Each row of a before or after table is a point. The points were changed in one or more steps. Then noise was added and the rows were shuffled. The steps act on columns, c1 being the first. Name the steps. A step turns or swaps two columns, mirrors them in a line or flattens them onto one, adds a multiple of one to another, or multiplies or shifts one. Angles are multiples of 10 degrees, from the lower column toward the higher: turns from -170 to 170, lines from 10 to 170 but not 90. Use the fewest steps. Two steps may share a column if one is a turn and the other turns, adds or multiplies; they go together, in the order done. Otherwise the lowest column goes first.

Before:
[[ 0.53 -0.11]
 [-0.72 -0.46]
 [-0.38 -0.41]
 [ 0.44  0.07]
 [ 0.23  0.70]
 [-0.32 -0.01]
 [ 0.03  0.52]
 [-0.50  0.66]
 [ 0.23 -0.29]
 [-0.16 -0.03]
 [-0.56 -0.24]]
After:
[[-0.37  0.47]
 [-0.07 -0.45]
 [-0.27  0.66]
 [-0.44 -0.26]
 [-1.04  0.64]
 [ 0.40 -0.30]
 [ 0.65 -0.12]
 [-0.33 -0.49]
 [-0.16 -0.08]
 [ 0.41  0.09]
 [-0.27 -0.11]]
Steps: add -0.7 times c2 to c1

Before, 14 rows:
[[ 0.78 -0.13  0.21 -0.19]
 [-0.39  0.11  0.80  0.52]
 [ 0.20  0.44  0.42 -0.34]
 [-0.44 -0.28  0.24 -0.06]
 [ 0.76  0.40  0.39 -0.11]
 [ 0.81 -0.52 -0.64 -0.08]
 [ 0.09 -0.56 -0.08 -0.35]
 [ 0.41  0.25  0.65  0.03]
 [ 0.64  0.33  0.38 -0.24]
 [ 0.23  0.38  0.08  0.37]
 [-0.68 -0.14 -0.33  0.26]
 [-0.18 -0.03 -0.13  0.57]
 [ 0.04 -0.47 -0.58  0.26]
 [-0.42 -0.60 -0.29 -0.10]]
After:
[[ 0.58  0.19  0.90 -0.23]
 [ 0.08 -0.24 -0.09  0.29]
 [ 0.21  0.18  0.90 -0.39]
 [ 0.22  0.51  0.59  0.06]
 [ 0.45  0.18  1.17 -0.07]
 [-0.16  0.20  0.41  0.29]
 [-0.44 -0.21  0.75  0.05]
 [ 0.76 -0.48 -0.18  0.06]
 [ 0.06 -0.65  0.42  0.00]
 [-0.42  0.33  1.25  0.23]
 [ 0.74  0.28  0.89 -0.20]
 [-0.42 -0.62  0.18  0.14]
 [ 0.72 -0.22  0.71  0.00]
 [-0.68  0.00  0.13  0.19]]
Steps: turn c2 and c4 by -30 degrees; multiply c4 by 0.7; shift c3 by 0.50

Before:
[[-0.04 -0.46  0.19 -0.46 -0.92  0.05 -0.10  0.23 -0.21]
 [ 0.18  0.41 -0.36  0.09  0.43 -0.21  0.39 -0.51  0.81]
 [ 0.21 -0.16  0.40 -0.26  0.27  0.81 -0.47 -0.14  0.38]
 [-0.60  0.44  0.45 -0.69 -0.49  0.30  0.49 -0.15  0.87]
 [-0.63 -0.34 -0.39  0.33 -0.81  0.64 -0.20 -0.44 -0.04]
 [-0.78 -0.01 -0.73 -0.64 -0.49  0.38  0.01  0.12 -0.03]
 [-0.01  0.56  0.21  0.11 -0.14  0.55  0.10 -0.46  0.15]
 [-0.67 -0.18  0.58 -0.08  0.46 -0.12  0.26  0.79  0.78]]
After, 8 rows:
[[-0.04  0.76  0.09 -0.64  0.43 -0.48 -0.03 -0.73 -0.22]
 [ 0.40 -0.20 -0.48  0.19 -0.91  0.30  0.37 -0.40 -0.27]
 [-0.14 -0.19 -0.09 -0.21 -0.37 -0.81 -0.52  0.44 -0.13]
 [ 0.43  0.57 -0.11 -0.67 -0.27 -0.39  0.48  0.49 -0.98]
 [ 0.52 -0.05 -0.39  0.06  0.03 -0.67  0.08  0.26 -0.23]
 [-0.21  0.69  0.81 -0.07 -0.86  0.09  0.31  0.52 -0.35]
 [-0.33  0.62 -0.38  0.25  0.67 -0.60 -0.25 -0.39 -0.46]
 [-0.38  0.06  0.23 -0.49  0.76 -0.04 -0.09  0.26 -0.42]]
Steps: turn c1 and c2 by -90 degrees; swap c3 and c8; turn c5 and c9 by 140 degrees; multiply c6 by -1

Before (9 x 12):
[[ 0.98  0.19  0.24  0.50  0.36  0.21 -0.28 -0.54 -0.07 -0.59 -0.01  0.67]
 [ 0.93 -0.55 -0.20 -0.40  0.07  0.55  0.65  0.48  0.50  0.29  0.14 -0.35]
 [-0.09  0.02 -0.74  0.77  0.23 -0.08 -0.67  0.44  0.77 -0.83  0.70 -0.41]
 [-0.36 -0.31 -0.49  0.55 -0.15  0.50 -0.29 -0.60 -0.54 -0.04 -0.44  0.32]
 [ 0.34 -0.35  0.31 -0.04  0.28  0.19 -0.31 -0.15 -0.23 -0.58  0.31  0.19]
 [ 0.85  0.26 -0.17  0.43 -0.67  0.50  0.23  0.07 -0.26  0.48 -0.46 -0.35]
 [-0.30 -0.93  0.33 -0.05 -0.08  0.40 -0.42 -0.24  0.37 -0.24  0.00  0.58]
 [ 0.61  0.22  0.45  0.69  0.43  0.76 -0.12  0.16  0.02  0.42 -0.46  0.01]
 [ 0.05  0.24 -0.67 -0.17  0.33  0.09 -0.64  0.22  0.31  0.37  0.32 -0.01]]
After (9 x 12):
[[ 0.04  0.57  0.15 -0.07  0.37  0.23  0.17 -0.02 -0.43 -0.43  0.13  0.26]
 [-0.76  0.48 -0.39  0.37 -0.63  0.52 -0.20  0.17 -0.50  0.32 -0.53 -0.46]
 [ 0.91  0.39  0.14 -0.07  0.11  0.44  0.04  0.23  0.59 -0.08 -0.13  0.78]
 [ 0.45 -0.02 -0.66  0.59 -0.14  0.51  0.03  0.67 -0.89  0.11 -0.08  0.41]
 [ 0.03 -0.06 -0.93  0.86  0.43 -0.07  0.21 -0.76  1.24 -0.56  0.04 -0.52]
 [-0.79  0.66  0.03  0.49  0.41  0.24  0.24  0.50 -0.11 -0.43  0.24  0.91]
 [-0.13  1.08 -0.39 -0.37 -0.06  0.52 -0.05 -0.50  0.77 -0.01  0.07 -0.40]
 [-0.25 -0.12 -0.86 -0.17  0.27  0.06 -0.14 -0.30  0.55  0.51  0.20 -0.03]
 [-0.58  0.32  0.23  0.71 -0.31  0.76 -0.18  0.08  0.02  0.44  0.55 -0.01]]
Steps: turn c1 and c2 by 130 degrees; shift c3 by -0.20; turn c8 and c11 by 150 degrees; turn c5 and c11 by 70 degrees; flatten c7 and c10 onto the line at 110 degrees; multiply c9 by 1.6; multiply c12 by 1.3

Before (14 x 18):
[[-0.18 -0.08 -0.36 -0.61 -0.57  0.30 -0.02  0.34  0.49  0.08 -0.20  0.43
  -0.20  0.13 -0.04  0.45  0.54 -0.82]
 [-0.02 -0.46  0.11  0.17  0.07  0.23  0.27  0.60  0.36 -0.19  0.38  0.02
   0.05 -0.42 -0.31 -0.06 -0.23 -0.24]
 [ 0.33  0.75  0.10 -0.71  0.46  0.19 -0.22  0.32  0.03  0.28 -0.27 -0.72
   0.16  0.24 -0.27 -0.16 -0.33 -0.68]
 [-0.26 -0.23 -0.41  0.25  0.43 -0.99  0.21  0.03 -0.86 -0.14 -0.25  0.43
  -0.48 -0.49  0.24  0.65 -0.55  0.02]
 [ 0.05  0.23  0.14 -0.24  0.22 -0.43 -0.02  0.63  0.13 -0.35  0.10  0.39
   0.80 -0.58 -0.03  0.53  0.45 -0.47]
 [-0.47 -0.46 -0.19 -0.35  0.28  0.09  0.54  0.62  0.46 -0.39  0.90 -0.66
   0.03  0.22 -0.03  0.30  0.56 -0.51]
 [-0.02  0.20 -0.56  0.45 -0.54 -0.48 -0.07  0.66 -0.30  0.65 -0.25  0.18
  -0.37 -0.09 -0.53 -0.48 -0.29 -0.57]
 [ 0.48  0.53 -0.30 -0.68  0.51 -0.88  0.22 -0.66 -0.43  0.47  0.95 -0.64
  -0.34 -0.62  0.14  0.00  0.03 -0.43]
 [ 0.38 -0.16  0.69 -0.49  0.56  0.03  0.78  0.17  0.10  0.21  0.72  0.38
   0.57  0.62 -0.49 -0.34 -0.05  0.34]
 [ 0.44 -0.47 -0.49 -0.12  0.00 -0.09 -0.01  0.36 -0.03  0.11  0.61 -0.01
   0.38  0.03  0.11  0.77 -0.24  0.40]
 [-0.53 -0.14 -0.02  0.62  0.17 -0.29  0.65 -0.68  0.24  0.65  0.03  0.28
   0.27 -0.52  0.21  0.66  0.08  0.45]
 [ 0.54  0.37 -0.24 -0.39 -0.59 -0.16  0.75 -0.20 -0.38  0.28  0.09  0.21
  -0.09  0.12 -0.08  0.65  0.57 -0.97]
 [ 0.42  0.08  0.54  0.63  0.46  0.27 -0.13 -0.27 -0.31  0.60  0.56  0.21
   0.44  0.12  0.30  0.02  0.29  0.35]
 [-0.44  0.26  0.75  0.01 -0.21 -0.78 -0.27 -0.66  0.34  0.23  0.77 -0.47
  -0.54 -0.14 -0.42  0.03 -0.54 -0.13]]
After (14 x 18):
[[-0.22  0.34 -0.63 -0.55 -0.58 -0.30  0.22 -0.44 -0.15  0.15  0.17  0.41
  -0.12  0.10 -0.54  0.43  0.53  0.79]
 [-0.59  0.15  1.20  0.58  0.17 -0.13  0.41  0.49 -0.54  0.67  0.07  0.26
   0.28 -0.54 -1.20  0.61  0.07 -0.43]
 [ 0.02  0.04  0.68  0.20  0.11  0.30  0.03 -0.81 -0.34 -0.19 -0.55  0.06
   0.03 -0.43  0.18 -0.04 -0.16  0.21]
 [-0.08 -0.11 -1.05  0.49 -0.55 -1.08  0.41 -0.55  0.52  0.62 -0.04  0.11
  -0.42 -0.13  1.28 -0.46 -0.32  0.62]
 [-0.26 -0.89 -0.28  0.21  0.41 -0.57  0.42  0.01  0.17 -0.07  0.34  0.44
  -0.46 -0.47 -1.08  0.68 -0.52 -0.07]
 [ 0.56 -0.19  1.05 -0.36 -0.58 -0.76  0.65  0.33  0.43  0.28 -0.15  0.20
  -0.05  0.14 -1.00  0.67  0.49  0.91]
 [ 0.42 -0.24 -0.84 -0.13  0.05 -0.14  0.34 -0.45 -0.20  0.17 -0.48  0.05
   0.41  0.11 -1.54  0.74 -0.25 -0.45]
 [ 0.35 -0.06  2.58 -0.49  0.60  0.56 -0.06 -0.26 -0.11  0.16 -0.89  0.40
   0.54  0.51  0.55 -0.31 -0.05 -0.37]
 [-0.44  0.46  0.67 -0.02 -0.17 -0.96 -0.78  0.69 -0.19  0.28 -0.90 -0.48
  -0.56 -0.07 -0.02 -0.04 -0.54  0.17]
 [ 0.06  0.17  0.12 -0.25  0.21 -0.18 -0.12 -0.55  0.42 -0.34 -0.09  0.37
   0.84 -0.57 -0.85  0.48  0.50  0.54]
 [ 0.39  0.38 -0.24 -0.68  0.45  0.65 -0.20 -0.13  0.71  0.32  0.11 -0.74
   0.09  0.19  0.62 -0.18 -0.36  0.63]
 [ 0.42 -0.22  0.62  0.60  0.45  0.75 -0.51  0.34  0.11  0.58 -0.36  0.21
   0.44  0.12 -0.58  0.03  0.33 -0.32]
 [-0.51  0.22  0.74 -0.40  0.29  0.45  0.52 -0.87 -0.37 -0.40 -0.81 -0.66
   0.00  0.24 -0.93  0.34  0.55  0.51]
 [ 0.53 -0.12 -0.08 -0.65  0.53 -0.37  0.32  0.82  0.42  0.51 -0.78 -0.64
  -0.41 -0.61 -0.57  0.01  0.10  0.42]]
Steps: turn c2 and c9 by -60 degrees; turn c8 and c9 by 160 degrees; turn c3 and c7 by -50 degrees; multiply c3 by 2.5; add 1 times c5 to c6; turn c11 and c15 by -150 degrees; add -1.5 times c16 to c15; multiply c18 by -1
